Each row is a point. Two turns around zero, p and q, are shown by what they do to some points. Write where each new point lands after one turn and then the other. Backwards means that the second turn is done in reverse. Each puzzle has new turns, and all numbers are rounded.
(in the rows, 128 means zero)

Turn p:
[152 112] -> [ 99 129]
[109 174] -> [168  99]
[122  98] -> [117 157]
Turn q:
[122 119] -> [139 130]
[145  98] -> [139 161]
[164 139] -> [ 96 148]
[ 81 157] -> [138  74]
Where do these land?
p, then q: [151 136] -> [152 129]
q, then p backwards: [ 96 117] -> [111 158]
q, then p backwards: [167 174] -> [180  98]
p, then q: [120 118] -> [117 121]
p, then q: [106  95] -> [ 97 103]

Turn p:
[137 142  33 134] -> [218 101 145 139]
[104 125 135  83] -> [130 140  85 102]
[117 140 157 151] -> [ 93 110 137 127]
[142 144 134 115] -> [126 128 111 147]
[139 115 149 133] -> [108 145 136 133]
[130 103 160 152] -> [ 93 144 154 121]
Turn q:
[109 153 108 159] -> [149 165 148 116]
[ 75 142 145 164] -> [135 140 181  88]
[126 135  92 113] -> [116 159 121 149]
[144 150 119 143] -> [151 145 114 123]
[145 104 150  86] -> [ 96  90 104 138]
[138 128 185 123] -> [127  83 116  93]
[159  84  98 109] -> [122 114 112 189]
Where do these land?
p, then q: [155 100 118 151] -> [144 113 118  89]
q, then p backwards: [125 133 166  91] -> [ 88 146 158 129]
q, then p: [ 80 136 124 176] -> [ 78 138  93 157]
p, then q: [140 178 106 155] -> [160  90 153 156]
p, then q: [132 133 122 100] -> [138 149 117 143]
p, then q: [136  88 132  95] -> [125 165  97 106]

Turn p:
[ 95 133  91 136  96 121 149 158] -> [115 118  78 115 161 128 123 157]
[158 139 150 148 157 117 157 149] -> [120 143 113 158 119 115 105  83]
[110 120 131 135 151 133  79 100] -> [143 113 182 126 135 151 117 139]
[124 119 137  83 169 148 106 104] -> [122  93 174 142  90 134 143 134]
[113 157 169 150  85 110 162 151] -> [106 174  82  92 120 135  98 117]
[180  86 173 132 174 174 115 139] -> [163  96 158 136  95 121 138  47]
[107  97 127 102 122  96 103  74] -> [101 137 187 111 143 136 162 154]
[133 148 125 136  95  98 131 171] -> [124 147  94 109 143  91 100 137]
[100 140  57 142 103 133 152 128] -> [131 121  80 145 171 145 143 177]
[161 140 121 115 128 151 125 107] -> [157 136 133 146 104 124 151 133]
Turn q:
[119 120 133 165 181  91 128 161] -> [144 125 159 136 162 116 164 182]
[112 175 105 124 106 168 159 109] -> [142 161 111 174  99 139  95 101]
[133 156  75 126  92 168 118  94] -> [172 147 112 134  97 136 100  69]
[119 107 183 147 125  94  96 129] -> [ 94  93 133 116 128 124 186 139]
[148  95 153 141 107  89 130 163] -> [ 95 107 148 110 175 148 152 127]
[127 113 161 129 148 134 122 166] -> [113  97 115 135 155 120 133 160]
[128 137  95 115 124 162 169  74] -> [140 191 102 126  96 132  97 112]
[134  84 150 143 162 120 107 157] -> [129  99 119 102 163 118 154 168]
[168 152 140  98 112 115 111 113] -> [102 119 146 116 119  94 113  89]
[ 92 141  85  92 122 139 140 113] -> [149 142 135 130  84 154  86 132]
Where do these land?
q, then p backwards: [126 117 110 142  97 117 147 156] -> [107 113 126 166 140 132 129 104]
p, then q: [ 87 112  96  97 131 166 180 119] -> [156 155  92 128 148 190 104 151]
p, then q: [106 117 140  96 138 144 130 171] -> [126 115 127  84 115 169 126 132]
p, then q: [141 140 149 218 107 109  78 108] -> [128 107 123 140 116  21 117 112]
q, then p: [137 159 157 119  99 124 125 135] -> [117 137 145 114 153 167 129 126]
p, then q: [133 140 104  75 112  93 159 114] -> [127 134 167 170 137 175 130 150]
q, then p: [125 122 108  69 140 175 118 134] -> [163 107 160 103 151  87 134 158]
p, then q: [167  90 132 137 134 124 124 160] -> [114 162 150  91 112 111 148 132]
p, then q: [106 174 116 149 158 116 107 101] -> [146  83 104 159 150 109 152 122]
p, then q: [155 156 135 146 139 111 152 101] -> [144 140 133 171 121 115 150 103]
p, then q: [124  82 160 159 154 130  88 109] -> [ 86 129  84 112 104  84 141 137]
